Every row gives one point. The last column is the point's height on a tilted bowl or saddle (a function of degree 2), plus a little noise. Count its main directions that bend up, bend down and stay straight.
In the rows, zero is written as 128.

Points (11 x 3)
[[155 117 132]
 [153 110 133]
 [111 132 123]
 [142  69 185]
 [115 171 161]
 [131 119 117]
 [138  80 157]
 [147 115 126]
 [146 157 140]
 [141  89 145]
 [102 173 177]]
Directions: 2 up, 0 down, 0 straight

Points (15 x 4)
[[118 151 111 132]
 [106 138 131 138]
 [141 127 145 136]
 [113  97 155 135]
 [159 134 121 134]
 [119 134  89 131]
 [108 203 162 182]
 [140 135 120 134]
 [110 139 107 133]
 [ 78 112 161 159]
 [110 110  86 142]
 [112  79 113 144]
 [ 89 170 195 206]
 [141 126 141 134]
 [115 161 140 146]]
Directions: 2 up, 1 down, 0 straight

Points (26 x 5)
[[ 94 163 127  96  87]
 [115 109 165 141 146]
 [143  74  80  78 143]
 [140  85 141 147 148]
 [133 157 114 120  90]
 [106 107  44 141 101]
 [113 114 138 123 144]
 [ 87  74 118  95 174]
 [149 137 133 132 121]
 [116 112 126 136 133]
 [122 152 157 186  73]
 [141 123 144  99 141]
 [129 144 107 127 100]
 [116 167 127 103  85]
 [ 61 146 108  99  99]
 [128 114 134  94 145]
 [117 130  88 109 102]
 [121 113  63 160  97]
 [148 113  87 133 118]
 [131 145 130 145 107]
 [105  97  92  94 134]
 [118 114 124 159 116]
 [138 147 103 142  96]
 [173 146 152 157 111]
 [125 144 139 151 109]
 [171  99 131 190  96]]
Directions: 0 up, 1 down, 3 straight

Points (45 x 7)
[[160 128 158 135 128 188 141]
 [114 105 118  95 167 146 105]
 [195 144 135 102 125 149 142]
 [ 87 143 142 121 152  58  82]
 [155 130  80 131  45 107 120]
 [101 155  64  86 136 181 140]
 [100 136 109 118 125 147 120]
 [141 122 187 136 145 103 115]
 [102 139 141 128 157 124 114]
 [145 144 145 128 165 146 109]
 [114  78 124 119 110 134 110]
 [141 151 126  95 126 192 113]
 [120 171 151 120 152 113 112]
 [160 124  81 138 139 154 169]
 [105 106  85 164 105 128 110]
 [135 119 137 177  97 140 144]
 [127 121 152 147 133 120 121]
 [120 130 131 140 174 119 103]
 [133 156 133 108 155 151 111]
 [135  65 145 151 159 130  82]
 [108 147 130 189 200 139  90]
 [113  88 107 164 109 162 114]
 [175 149 158 104 124 137 125]
 [ 78 121 141 139  95  98  91]
 [149 153 141 181 106 150 165]
 [107 109 123 141  56 133 104]
 [125 115 115 157 111 117 120]
 [ 76 125 126  83 124 182  70]
 [ 91 110 124 122 152 135 107]
 [169  82 123 110 160 106  98]
 [138 150  64 144 134 150 174]
 [119 177  86 121 143 110 129]
 [157 157 120 161 151 149 139]
 [122 131 119 104 151 147 115]
 [110 108 125 150 118 151 120]
 [200 158 125 147  95 168 206]
 [141 106 101 123 148 137 132]
 [183 105 125 118 173 122  98]
 [114 115 145 165  94 170 130]
 [129 101 121 121 139 155 125]
 [ 84  79 147 133 153 106  79]
 [133  97  91 136 111 146 144]
 [146  95 140 134 104 153 151]
 [ 83 114 157 112 132 105  97]
 [125 146 141 153 134 120 129]]
Directions: 2 up, 3 down, 1 straight

Points (67 x 9)
[[113 158 121 153  70 141 163 183 157]
 [146 103 137  74  70 110 110 137 180]
 [117 136 161 111 108 121 118 121 148]
 [138  79 116 128 153 121 106 132 129]
 [145 146 130 110 136 152 113 157 141]
 [123  54 141  65 150 107 125 167 131]
 [ 77 125 136 111 159 158 161 144 113]
 [155 136 151  65 125 120 129 146 159]
 [117 117 127 112 131 138 141 162 136]
 [ 99 115 138 139 168 125 129 120 128]
 [157  67 143 136 110 120 125 146 189]
 [136 111 147 115 120 158 133  99 149]
 [128 137 145 135 108 110 102 110 146]
 [ 98  86 161 146 129 123 112 158 170]
 [138 119 120 136 142 116  99 150 143]
 [107 151  95 166 133  96 156 134 128]
 [144 135 198 120 119 124 116  92 160]
 [135 121 131 106 125 121 121 124 141]
 [111 205 108 115 107 148 123 181 115]
 [ 99 126 175 138 172  94 112 151 150]
 [102  98 120 118 153 125 136 130 122]
 [130 140 138 111 140 134 143 151 129]
 [175 137 162 135 157 137 141 132 134]
 [138 139 107 105  93 147 106 166 161]
 [125 162 131 132 161  96 104  83 131]
 [165 129 149 147 130 108 105  80 137]
 [161 144  95 104 111 127 129 115 142]
 [166 102 134 112 197  87 124 124 119]
 [ 73 146 112 125 128 100  76  87 135]
 [109  66 118  99  77 142  98 168 165]
 [159 130 161 132  82 127 133 119 170]
 [159 135 145 171 167 135 166 203 146]
 [140  83 192 129 156 125 135 104 174]
 [109 131 139 124 166 141 153 173 112]
 [102 128 117 117 132  95 153 126 127]
 [ 96 110 115 109 159 140 105  75 120]
 [154 115 130 136 146 112 137  50 120]
 [161 100 142  85 124 153 149 105 153]
 [121 116 110 141 142 125 131 115 130]
 [176 160 112 146 124 140 184 105  98]
 [171  79 128 101 118 154  75 126 139]
 [124  82 169 139 103 161 153 108 194]
 [ 89 101 121 128 155 143 146 124 124]
 [115  86  86 113 143 145 129  97 113]
 [ 98 124 155 111 143 102 124 186 127]
 [133 140 163 140 113 103 122 122 154]
 [134 116  96 134  87 111  73 156 162]
 [ 90 122 100 143  83 180 202 188 178]
 [105 134 145 186  92 119 104  93 165]
 [140 130  96 131 146 146  94 165 144]
 [127 172 154  79  80 148 174 106 157]
 [128 133 174  86 126 129 160 144 158]
 [142  93 146 115 132 111 101 109 145]
 [183 115 102 116 125  96 121 109 150]
 [176 129 112 158 142 148 128  86 108]
 [ 94 101  72 123 110 112 150  79 153]
 [112 178 154 165 147  95  88 136 145]
 [120 119 114 113 147 127 132 142 120]
 [113 140 161 139 117 141 164 162 144]
 [152 162 160 136  91  96 137 131 155]
 [120 108  73 158 149 157 173 139 115]
 [165 109  67 173 115  62 125 142 206]
 [114 138 111 124 169 109 155 140  94]
 [116 122 132  72 125 128 128  72 146]
 [181 160 117 121  82 133 103 101 153]
 [110 168 120 108 201 114 127  94  97]
 [179 107 134 152  80 163 151 115 177]]
Directions: 5 up, 3 down, 0 straight

Points (78 x 9)
[[165 177 190 126  80 115 103 135 158]
 [ 80 119 151 104 143 107  85 158 101]
 [142 129 117  86 101 126 163 112 114]
 [150 168  79 137 115 129 122  90  80]
 [161 102 112 134 131  94 143  94 129]
 [ 91 144 142 140 154 204 173 144 125]
 [129 169 121 113 106 117 108 104 107]
 [ 80 107 145 164 120 111 156 127 120]
 [122 167 106 111  91 155  97 147  83]
 [115 139 101 151 101  98 106 158 111]
 [151 181  88 102 155 166 154 127  58]
 [111 114 114 151 173  85 109  91  89]
 [128  90  84 105 130 150 150 173 124]
 [ 85 143 145 138  95 143 117 136 109]
 [143 127 100 104 140 144  93 110  82]
 [ 89 137 153 195 128 149 134 138 119]
 [ 89 151 132 191 125 132 119 134 103]
 [121 173  94 141 140 104 113 147 101]
 [138 123 123 143 119 150 120 112 127]
 [108  90 101 119  82 139 125 171 112]
 [121 112 126 136 125 129 137 102 128]
 [ 53  99 121 177 139 119 104  80 106]
 [115 178 110 151 128 122 168 133 101]
 [146 144 113 120 165 131 107 164  99]
 [139 137 142  95 173  93 176  98  93]
 [ 99  86 128 107  86  99 132 104 102]
 [120 106  97  96 145 160 103 173  92]
 [120 107 181 135 108 109  99 162 126]
 [138  85  67 175 105 135  81 112  70]
 [117 172  96 116 125 111 117 116  98]
 [ 80 167 145 130 103 177 128 170  97]
 [107  97 104 101  96 101 126 140 111]
 [152 112 181 102  83 132 144 107 149]
 [149 153 136 130 119  74 155 129 144]
 [114 122 152 163 116 159 138  79 154]
 [128 146 113  77 124 101 140 113 111]
 [134 108 124 165 119 117  94 127 119]
 [113 139 122  91 189 154 124  98  65]
 [139 149 124  74 137 143 137 140 101]
 [ 91 163 164 111 111 108  78  34 100]
 [154 130 104 125 116 169 109 105 100]
 [102 126 111 146 132 192 129 140 121]
 [113 124  83 157 109 139 132 117 108]
 [122 125 129 155 135 112 116 113 121]
 [105  93 153  76 147 131 138 140 101]
 [148 113 134 170 129  82 146 126 137]
 [ 91 132 172 130  98 102 107 118 113]
 [117 139 143 108 138 149 172 158 126]
 [130 176 132 132  82 113 166 159 122]
 [104 126  95 144 103 135  88  96  93]
 [159 125 123 126 130 141 136 125 128]
 [138 115 120 107 206 116 145 114  73]
 [147 155  90 170 182 131 118 115  64]
 [107 137 112 113 132  55 139 142 132]
 [183 110 126  96  78 114 135 133 151]
 [ 85 132 124 176 146 195 114  93 132]
 [ 90 110  72 153 143 112 145  97  99]
 [128 191 130 153 135 123 127 136  97]
 [127  65 134 136 164 140  91 127  89]
 [112 121 150 161 166 169 159 158 126]
 [ 72 115 158 133 112 127 127  90 113]
 [137  87 163 135 119  96 153 190 150]
 [ 75  95 126  94 133 100 182 133 112]
 [160 117 119 162 113 142  86 144 113]
 [131 149  93 130 143 144 141 149 107]
 [108  91 121 169  94 105 120  87 121]
 [119  88 134 144 120 127 105 124 121]
 [126 142 103 147 113 134 152  98 116]
 [148 150 109 106 154 131 158 140 109]
 [171 168 126 131 151  74 151 201 165]
 [190 124 144 111 127  81 104 180 181]
 [114 129 127 127 148 105  85 123 103]
 [115 131 106  97 115 126 104 178 120]
 [115 146 136 125 140 121 117 183 126]
 [130 161 119 112 114 109 122 141 124]
 [138 140 154 123 111 149 111  78 129]
 [134 113  85  64 153 111 168 137 104]
 [147 158 172 123 135 170 152 105 115]]
Directions: 2 up, 5 down, 1 straight

Points (62 x 9)
[[179 133 100 124  75 132 152 117  96]
 [134 119 136 177 143 164 115 106 120]
 [134 146 143 103 114 138 164 120 113]
 [139 160  89 131 137 148 121 136 120]
 [131  91 154 113 130  97  52 150 123]
 [119 152 123 152 104 110 180 162  74]
 [135 114 100  70 120  99 121  96  98]
 [112 117 169 127 194 119 149 167 180]
 [119 213  93 119 140 156 160 145  80]
 [136 136 139 127 170 112 133 135 136]
 [157 104 164 158 163 137 139  76  93]
 [147 109 154 115 103 153 103 110 117]
 [134  90 154 101 114 162 133 146 118]
 [154 108 128 124  89 114 138 105 107]
 [136 172 153 109  92  90 114 178  62]
 [141 125 128 137 142 115  59 108 117]
 [193 118 132 109 155 141 125 139  92]
 [ 49 134  96 129 123 113 125 120 119]
 [ 72  96 146  99 168 105 135  98 140]
 [134 138 124 139  95 139 110 147 124]
 [142 143 134 151 137 169 142  76 109]
 [132  88 173 130 127 125 154  90 104]
 [ 76 148 153 138 120 180 198 139 106]
 [ 98  85 139 102 117 150 139 184 114]
 [162  86 116 106 108 114 110 109 110]
 [147 124 115 152 174 100 131 104 108]
 [169 159 198  93 123 118 122 128  84]
 [104  94 148 150 184 155  93 129 158]
 [133 106 106 107  92 145 121 114 117]
 [102 100 131  98 117 130 132 140 127]
 [156 161 115 148 157 166 157 141  99]
 [151 159 126  68 137 164 112  98 111]
 [108 151 103  97 160  97 143 115 114]
 [140 123 103 131 144 185 143 141 106]
 [128 142 133 119 125 124  66 114 120]
 [112 112 137 133 153  86 153  98 119]
 [114 184 123 126 145 154  84  73  93]
 [116 141 179  95  96 158  94 105 107]
 [160 139 149  99 112 152 144 159 104]
 [111 130 128 187 153  89 115 136 151]
 [141 162 168 130 104 155 139 119 121]
 [ 85 173  73 121 104  99 125 157  94]
 [147 136 165 161 164 116 114 100 123]
 [142 103 114  89 115 166 121 105 112]
 [150 151 120 107 106 130 116 159 114]
 [136 157 170  99 158  86 173 104  83]
 [157 133  91 126 162 157 125 144 111]
 [168 116 135 118 158 136 121  86  93]
 [155 128 149 118  92 123 126 119 112]
 [149 155 146 157 162 122  57 145 121]
 [131 157 133 154 122 114 101 104 129]
 [128 159 132 141  99 117 152 190  70]
 [ 54 108 177 138  73 133 121  81  63]
 [125  96 125 140  96 133 116 129 121]
 [127 143 162 141  90  95 154 102 101]
 [158 114 162 138 126  94 160 148  82]
 [102 122 172 126 138 112 176  75 118]
 [145 145  92 130 147 122  68 125 124]
 [ 91 132 187 143 166 103  95 122 160]
 [ 85 141  94 145 177 143 127 108 138]
 [121  87 105 137 143 151  92  98 106]
 [137 127 141 141 127 161 134 102 125]]
Directions: 1 up, 5 down, 2 straight

Points (71 x 9)
[[150 111 151 112 181  91  86 120 101]
 [166 109 125 102 144 119 123 159 109]
 [152 108  91 116  81 167 143 146  80]
 [103 126 110 102 125 138 110 120 106]
 [153 145 124 146 101 113 113 178 115]
 [150 107 107 153 116 117 112 168 110]
 [140 149  81 115  47 152 106 115  67]
 [ 93 149 147 104 144 132 207 138 100]
 [118 143 208 112 122 114 163 161  94]
 [132 165 121 123  86  82 113  92 117]
 [116  81  66 111  95 149 128 115  66]
 [202 167 146  91 105 128  90 184  93]
 [ 96 147 157 127 116  97 150  91 129]
 [181  93 114 142 196 138 117 119  87]
 [119 183 141 163 106 106 136 138 114]
 [129 118 139 144 116 109 150 118 135]
 [149 124 118 144 135 124 142 137 124]
 [108 134 187 121  83  91  93 162 132]
 [142 112  75 144 150 129 178 121 123]
 [125  98 179 136 109 139 185 134 116]
 [120 132 121 114 128 134 105 170  99]
 [ 96 100 163 129 111 132 148 129 131]
 [167 146 142 153  94 171 128 104 113]
 [133 110 121  89 122  98 177  86 138]
 [135 104 131 115 170  98  87 111 105]
 [117 159 122 117 152 159  88 115  99]
 [134 125 138 125 140 111 112 101 125]
 [145 132 117 101 128 102 124 101 129]
 [153 164 108 146 169 151  92  96  97]
 [143 106 132 135 123 135 155 118 131]
 [ 68 156 117 139 134 109 129 139 103]
 [131 110 149 177 188 124 112 121  88]
 [154 153 130 134 171  93 119 153 104]
 [100 106 111 129 157 174 192 182  56]
 [ 78 123 106  96 166  96  97 149  95]
 [123 120 162 118 124 151 125  91 125]
 [169 137 162 175 108 121 172 108 117]
 [134 136 118 147 166  82 105 148 102]
 [130 115 131 124 129 117 117 147 123]
 [129 157 128  81 117 119 121 133 119]
 [105  72  92 125 138  84  97 202  79]
 [ 95 119 114 134 138 104 122 160 112]
 [127 145 179 107 169 119 163 129 106]
 [122 134 109 159 114 108 138 151 120]
 [ 99 119 134 124 176  91 105 118 112]
 [ 88 126 147 159 142 144 176 115 116]
 [122 156 145 164  92 131 118  67 107]
 [193  81 175 142  74 145 110 163 103]
 [128 118  73 143 136 115 151 144 109]
 [ 76 147 112 149 154 120 121 127 100]
 [124 148 146 112 147 154 143 136 109]
 [133 171 150  87 107 116 149  95 129]
 [ 79 108  68 130 202 122 171  94 107]
 [143 123 106 129  99 147 102 109 104]
 [135 109 127 124  84 115  94 118 116]
 [136 113 101 181 104 107 109 165 109]
 [158 131 177 146 130 113 100 162 111]
 [ 90 124  82 130 155 116 162 124 112]
 [107 120 131 142 174 147 103 166  84]
 [135 149 150 122 155 107 106  99 121]
 [126 173  99 151 184 105 132 145  91]
 [124 150 139 159 206 117 134 117  91]
 [121 168 175 166 143 103 171 164  81]
 [ 81 125 157 129 129 170 142 165  84]
 [122 149 130 132 151 108 120 125 121]
 [171 149 102 119 150  80 132 141 115]
 [144 121 124 135 113 156 112  70 108]
 [139 139 116 140  81 161 102 116  99]
 [ 69 182 145 116 108 153 148 141  85]
 [132 164 110 175 153 166 127 131  88]
 [ 92 122 142 119 138 127 131 136 123]]
Directions: 0 up, 5 down, 3 straight
